Each row of a before or after table is a point. The points were changed in one or more steps. Then noise was added and the rows were shuffled. The steps act on columns, c1 being the first. Write out the steps. A step turns or swaps two columns, mirrors them in a line or flattens them onto one, adds a multiple of one to another, or multiplies or shifts one. Angles are multiples of 10 degrees, from the lower column toward the higher: turns from -170 to 170, lines from 10 to 170 but not 90. Use the fewest steps. Two steps may share a column if one is a turn and the other turns, adds or multiplies; they go together, in the order done. Otherwise the lowest column goes first.

Before (10 x 2)
[[ -9   2]
 [ -6 -22]
 [  1  17]
 [ 43  28]
 [-18  62]
 [-45 -50]
 [  0  64]
 [ 66  19]
 [-22 -20]
 [-47 -36]]
After (10 x 2)
[[ -8 -13]
 [ 10  20]
 [ -5   8]
 [-55 -34]
 [ -1  66]
 [ 17 -52]
 [ -3  28]
 [-14  59]
 [-39 -49]
 [ 38 -59]]
Steps: mirror c1 and c2 in the line at 160 degrees

Before (9 x 8)
[[-11  25  23   8 -30  32 -28  25]
 [ 11 -59  33  85  -1  16 -67  23]
 [-33  14 -12 -34  42 -20   0 -39]
 [ -4 -67  41 -19 -11 -15 -59 -26]
 [-80 -29 -30 -94  60  11  39 -24]
 [  0  13 -57 -28  -4  23 -41  19]
 [-62  -5 -33 -61  38 -39   6  32]
 [ 43  18   6  -6  19  27 -26  52]
 [ -2   4 -27 -36 -13  -3  51  -8]]
After (9 x 8)
[[-31   5 -27 -38  -7  -5  39  -5]
 [-88 -50 -31 -91  11   4 -25 -19]
 [-50 -23 -36 -67  18 -37 -37  33]
 [ 33  14 -58 -29   6  28 -30  13]
 [ 49   3   5 -10  25  26   7  54]
 [-25  -5 -10 -32  31 -22 -22 -37]
 [ 11  24  26   9   2  31 -27  23]
 [ 55 -44  35  82 -34  17 -44  22]
 [ 33 -47  44 -21 -50 -10 -46 -22]]
Steps: turn c1 and c7 by 40 degrees; multiply c5 by 0.7; turn c2 and c5 by 40 degrees

Before (8 x 12)
[[ 52  41  27  51 -52  63  66  24 -22 -12  30 -51]
 [-42 -52   5  36 -16   6  14 -69  17  45  32 -24]
 [ 32 -17 -15 -13  11  64  -6  -1   8 -71  26  24]
 [ 48 -24 -11  17  39  48 -53  41 -15 -13  13  51]
 [ 72 -16 -23 -10   7  20 -50  12 -32 -23   4  -3]
 [-22  -6 -27   6 -26 -15  63 -63  14  35 -51  18]
 [-13 -24  -5   3 -37  42  45 -72 -13  87  24 -13]
 [-14 -48   4  10   7  27  75 -32 -21  12  13 -25]]
After (8 x 12)
[[ -46  -52  -11   38  -15   -9    6 -106   23  -39   43  -28]
 [  30  -20   10  -13    9  -47  -13  -35    4   80   17   24]
 [  74  -12   55   -9    8  -12  -11  -29  -33   24  -20   -3]
 [ -16  -48  -73   10    0  -31  -13  -72  -19   -9   19  -27]
 [  47  -26   54   17   42  -43   -1    6  -15   19    1   51]
 [ -22   -5  -58    5  -25   13  -40 -106   21  -37  -40   14]
 [  55   35  -72   49  -54  -62   19  -19  -19   24   20  -51]
 [ -12  -25  -44    3  -42  -56  -15 -113   -8  -76   25  -14]]
Steps: add -0.3 times c1 to c11; turn c3 and c7 by 100 degrees; turn c6 and c10 by 170 degrees; shift c8 by -40

Before (10 x 20)
[[-11  23  24   5  -2   2 -12   1  51  77 -28  32 -30 -16  45 -44 -30 -42
  -64  34]
 [ -4 -19 -28  -9  -8 -25  36  25 -17  22 -68  96 -29   4 -20  76 -18  13
   -3   4]
 [-46   9  33  14  -5   6  59  39 -17 -27  -5   9 -53  20 -29  34 -66  29
  -36 -10]
 [-22  24  10  -8 -23 -28  62  23 -23 -40 -68  78  35 -34  42  31 -11 -24
  -15 -47]
 [ -6 -60 -21  40  43  11  40 -71  10 -39 -26 -11 -53 -34  51  19  24 -50
   27  12]
 [-43  38  -8 -26  49   4  35  -2  14  52 -11 -17  34  45 -39 -23   4  30
  -33   1]
 [-47  35  40  70 -37  17  63  12  -1  59 -67 -21 -22 -36  28 -19  -6  19
   19  -6]
 [-40  16  31   4  22  21 -13 -26 -46 -13  15  60  40 -59 -28  23  14 -81
  -43   5]
 [-41   7  58  88  46   4 -24  15 -14 -31  -1  14  12  36  26 -16  -1  -9
  -37  -8]
 [ 39 -52 -35  47  73 -34 -36  15  38  21  16  30  -2 -56 -31  19  -3 -65
   28 -54]]
After (10 x 20)
[[ 35 -51 -36  67  73 -32 -73  23  10 -42  17  30   0 -58 -29  23   1 -65
   40 -56]
 [-23  19   9  51 -20 -30  21  23 -39  31 -66  81  16 -33  41  30  -8 -21
    3 -48]
 [-42   9  30  24  -4   2  16  35 -30  20  -7  12 -16  20 -30  27 -68  32
  -44  -8]
 [-41  15  30  50  19  17 -53 -27  -4  40   9  60  14 -61 -28  22  11 -79
  -23   5]
 [  0 -26 -30  57 -10 -33  -4  26  30   8 -71  94 -13   0 -18  77 -20  15
    0   8]
 [-36   6  57  98  48   0 -60  18 -30  23   0  10   6  38  27 -15   3  -9
  -48  -9]
 [-47  41  -1 -38  52   3   1  -7  50 -20 -10 -16  11  42 -38 -23   4  33
  -48  -3]
 [-10  19  23  27   2   6 -54   8  74 -60 -21  27 -13 -11  45 -44 -29 -38
  -58  29]
 [-12 -59 -24  40  44  10  -1 -68 -34  -3 -24 -10 -28 -35  51  15  21 -52
   42  20]
 [-42  32  47  57 -35  16  19  10  57  -8 -70 -21  -7 -41  31 -18  -8   9
   35 -11]]
Steps: add 0.7 times c12 to c4; shift c7 by -40; turn c9 and c10 by -100 degrees; multiply c13 by 0.4; add -0.3 times c14 to c19
